Each row is a point. The points of each table are mixes of a few directions, plus a little noise. How many directions does each table use, and how many do they share? Where both have some left over, give the other angles between the two spaces (their principal angles), to ten degrees, smallest first.

First:
[[ 1.9  3.8]
 [-0.4 -0.8]
 [-1.9 -3.8]
 [-2.0 -4.0]
 [ 2.4  4.8]]
Second, 7 rows:
[[-4.7  2.3]
 [-5.6  2.8]
 [-0.7  0.3]
 [ 0.7 -0.4]
 [ 3.2 -1.6]
 [ 5.4 -2.7]
 [ 1.5 -0.8]]
Directions: first 1, second 1, shared 0; angles 90

First (4 x 3):
[[-1.0  0.0 -0.2]
 [-7.7  0.5 -1.3]
 [ 5.2 -0.4  0.9]
 [ 3.5 -0.3  0.6]]
Second (4 x 3):
[[-7.7  0.6 -1.3]
 [ 5.1 -0.4  0.9]
 [-1.0  0.1 -0.2]
 [ 3.6 -0.3  0.6]]
Directions: first 1, second 1, shared 1

First:
[[ 0.8  1.1 -0.7 -0.2 -3.8  0.2]
 [ 1.2 -0.8 -1.1 -4.3 -4.0 -0.3]
 [-3.4 -2.3  0.1 -5.3  1.9 -2.9]
 [-5.4  0.4 -0.2 -0.3  0.1 -3.7]
 [ 2.4  1.5  2.4  3.6  4.7  3.7]
 [ 1.6  4.7  1.5  5.0 -1.8  3.0]
 [ 4.9 -4.7 -0.8  3.2  6.4  2.6]
 [-2.0  0.0 -1.3 -1.5 -3.3 -2.4]]
Second, 6 rows:
[[ 1.1  1.6  2.4  0.4 -1.4 -0.6]
 [ 0.0  2.1  2.3  1.3 -1.2 -1.0]
 [ 4.4 -7.5  0.7 -3.4  5.3 -0.4]
 [-2.3  0.2  0.9 -1.4 -1.6 -0.1]
 [-5.6  0.7 -8.0  4.2  2.7  1.2]
 [ 2.4  2.8  1.7 -1.1 -3.9  1.0]]
Directions: first 4, second 4, shared 2; angles 30, 70

First (8 x 8):
[[-2.6  1.2  0.4 -0.4 -1.5  1.7  0.4 -3.3]
 [ 2.3  1.7  1.7 -7.6  0.5  1.1  3.0 -0.3]
 [-3.7 -0.1 -0.7  4.4 -1.6  0.8 -1.5 -2.6]
 [-2.2 -2.0 -1.8  8.2 -0.3 -1.3 -3.3  0.7]
 [ 6.6  0.2  1.3 -8.1  2.8 -1.3  2.8  4.6]
 [-1.9 -0.2 -0.5  2.9 -0.8  0.2 -1.0 -1.2]
 [ 5.7 -1.1  0.1 -3.2  2.8 -2.4  0.8  5.5]
 [-4.2  0.3 -0.5  3.8 -1.9  1.3 -1.2 -3.5]]
Second, 7 rows:
[[ 0.5 -0.5  0.8 -0.9 -0.8 -2.9 -1.6 -0.6]
 [-0.9  2.6  1.2  2.6 -4.7 -0.4  0.1  3.5]
 [ 3.3  0.5  3.0  2.7  3.7 -0.4  3.3  2.7]
 [-1.0 -4.3  1.5 -4.4  5.8 -0.1 -0.8 -7.2]
 [-1.8 -4.0 -0.7  5.0  5.5  5.0  0.9  2.4]
 [ 1.2  1.3 -3.3 -2.2 -2.5 -1.7 -1.5 -0.2]
 [-1.3  4.7 -2.6 -2.8 -7.3  0.4 -0.3 -0.7]]
Directions: first 2, second 5, shared 1; angles 40
